Rows are points. The last column is the point's height on a tilted bowl or saddle (a function of degree 2), plus a little noise. Along how many of its main directions does it bend up, bend down or stay straight?
In the rows, zero is written as 128.

Points (16 x 4):
[[174  79  97 144]
 [ 91 153  85  68]
 [126  98 185 108]
 [118 158 215  54]
 [119 121 121 131]
 [148 105 155 127]
 [195 104 144 117]
 [123 154 152 109]
 [114 124 131 126]
 [ 96 137 165 103]
 [ 39 144 165  45]
 [182  87  73 154]
 [101 120 130 118]
 [105  85 155 123]
 [ 87 120 147 109]
 [172 141  93 157]]
Directions: 0 up, 2 down, 1 straight

Points (21 x 5):
[[ 65 124  93 134 115]
 [197  75 139 144  88]
 [157  83 162  99 107]
 [100 105 147 163 114]
 [185 116 197  99  57]
 [136 101 130 121 138]
 [138 126 137  74 126]
 [122 116 120 207  97]
 [109  95 200 131  77]
 [ 94 109  97 103 137]
 [ 98 133 136 122 127]
 [144 213 153 157  57]
 [183 116 113 115 124]
 [121  62 145  99 119]
 [135 139 147 101 124]
 [114 160 136 150 113]
 [ 94 166 145 134 103]
 [172 141  58 145 119]
 [100 153 137 107 120]
 [ 92 166 212 118  43]
 [194  88 101 186  88]]
Directions: 0 up, 4 down, 0 straight

Points (42 x 7):
[[174  82 146 165  95  81  90]
 [191  90 103 153 133 101 117]
 [159 113 159  85 132 132 102]
 [100 180 149 138 110 110 104]
 [ 88 112 121 114  78 140  90]
 [ 86 119 204 101  84  78 112]
 [ 84 116 103 167 116 132  96]
 [105 142  63  96  92  66 116]
 [115 164 129 154 142  60 101]
 [123 108 164 191  39 125  44]
 [108 114 106 127 118 106 114]
 [157  99  76  70 150 113 105]
 [201 125 148 102  90 100 136]
 [123 144 149 147 179  76 102]
 [135 171 119 136  71 127 101]
 [111  84 108 172 120 140  95]
 [ 72 110 107 117 107  61  98]
 [159 118 167 118 125 112 113]
 [171  73 115 123  77 129  96]
 [115 150 134 127  95  87 122]
 [117 139 132 173 109 119 103]
 [152 146 173 133 140  82 110]
 [ 81 165 111  80 155 174  93]
 [121 139 113 150 186 202 175]
 [145 136 135 144 136 180 129]
 [144  68 202  83 142 146  50]
 [ 58  90 100 180 174 221 192]
 [ 89 129 115 178 176 163 156]
 [131 170 115 148 119 128 111]
 [111 173 113 146 195 182 157]
 [157  94  99  77 123 123 107]
 [129  69 126  91 114 121  88]
 [122 132 171 115 109 142 115]
 [ 80 109  88  59 137 156  61]
 [ 89 126 131 110 166 100 112]
 [186 123 111  88  86 182  81]
 [163  73 173 158 124 120  73]
 [151 137 125 119 125 164 118]
 [ 70 150 119  89  52  80 103]
 [171 113 148 137 201 141 115]
 [133 167  76 125 208 121 116]
 [178 182 216 144 108 153  69]]
Directions: 1 up, 4 down, 1 straight

Points (74 x 9):
[[146  92 116 177 195  67 169 140 139]
 [120 118  85 137 110 122 113 118 151]
 [104 112 156 116 140 127 185 129 125]
 [ 97  92 130  73  85 190 135 151 151]
 [ 67  96 106 104 137 109 156 156 150]
 [139  90 151 125 124 129 193 112  85]
 [119 149 122 136  84 151 150 123 140]
 [ 83 171  75  79 156 123 131  80 187]
 [ 79  58 198  50 115 138 140  81 118]
 [157 155  92 106  73 159 166 128 134]
 [125 110 122 171 183  81 128 153 136]
 [136  88  78 135 195 164 127 137  92]
 [171 100 166 115 147 127 131 150  83]
 [179 157 111 135  69 209 125  68 121]
 [189  69 114 127 162 121 106 122  75]
 [ 67  96  81 124 184  99 154  33 149]
 [ 94 177 114 100  98 110  86 183 167]
 [148 144 200  85 118 144  43 115  74]
 [134 206  76 129 149 187  88 167 139]
 [147 155  99 179 167 112 139 200 156]
 [101 173  94 166 177 129 157 132 136]
 [152 164 113  64 127 155 158 209  98]
 [124  93 164 169  65 142 133 242  54]
 [110 145 160 123 101 129 142 165 109]
 [149 167  82 133 118 114  79  94 144]
 [157 211 111 160 108 131 152 129 128]
 [194 138 137 154 114  69  58 153 125]
 [127 114  89 155 122 154 200 139 116]
 [145 113  75 153 134 114 127 182 128]
 [ 96 126 101 171 198  75 139 176 129]
 [ 87 174 173 137 141 186 112 101 118]
 [176 158 167 150  88 110 112 113  83]
 [104 136 131 179 146 129 139 167 130]
 [132 152 123 119 134 152  75 132 147]
 [139 139 175 125 149 165 167 168  95]
 [164 105  95 103 168 170 137  60  78]
 [221 108 121 149  96 108 139 149  89]
 [ 90 170 109  85 176 156 114 183 159]
 [111 135  93 103 119  99 144 147 147]
 [145 130 143  58 142 169 121 118  96]
 [144  92 129 199  90 138 127 130 142]
 [178 103 138 139  96  68 125 140  59]
 [ 98 194  88 141  86 200 121 156 173]
 [ 37 156 135 143 133 152 113 122 156]
 [130  80 130 128 126 116 103 143 109]
 [ 91 128  87 130 136 136 142  49 157]
 [141 154 155 108 150 140 164 195 115]
 [111  80  75 165 110 180 108 126 170]
 [153 193 125 134 157 162 128  33  81]
 [143 104 120  95 109 116  96 136 107]
 [118 106  63 101 159 125  65 157  92]
 [110 148  68  70 163 165  67 145 111]
 [115 102 110 157 137  86  72  60  93]
 [146 163  98 128 137 109 186 111 142]
 [ 93 126 118 106 117  99 160 131 149]
 [113 110 140 132 134 115 151  78 126]
 [166 153 157 113 161 101 153 164 129]
 [103 143  67 111 124 175  76 121 163]
 [158  89  68 165 198  82  56 128  75]
 [115 146 142 106 129 170 120 146 140]
 [128 128  83 109 155 114 183 104 151]
 [102 164 119 133 154  96 112 121 147]
 [169 195  84 140 162 101 181 125 157]
 [131 122 181 183  78 127 132 146  72]
 [177  66  96  97 101  96 122 135  46]
 [217 160 114 106 126 115 119 163 108]
 [225 141  85  76 137 123 130 174  61]
 [141 105  87  85 167 131 168 154 111]
 [ 91 152  90 125 130 150 127  64 159]
 [206 116 168  69 155 115 161  84  28]
 [ 68 113 158 109 217 104 162  80 205]
 [141 152 118 144 168 125 172 177 141]
 [144 125 136  87 130 115  94 140 111]
 [135 212 160 152 164  93 185 141 138]]
Directions: 2 up, 4 down, 2 straight
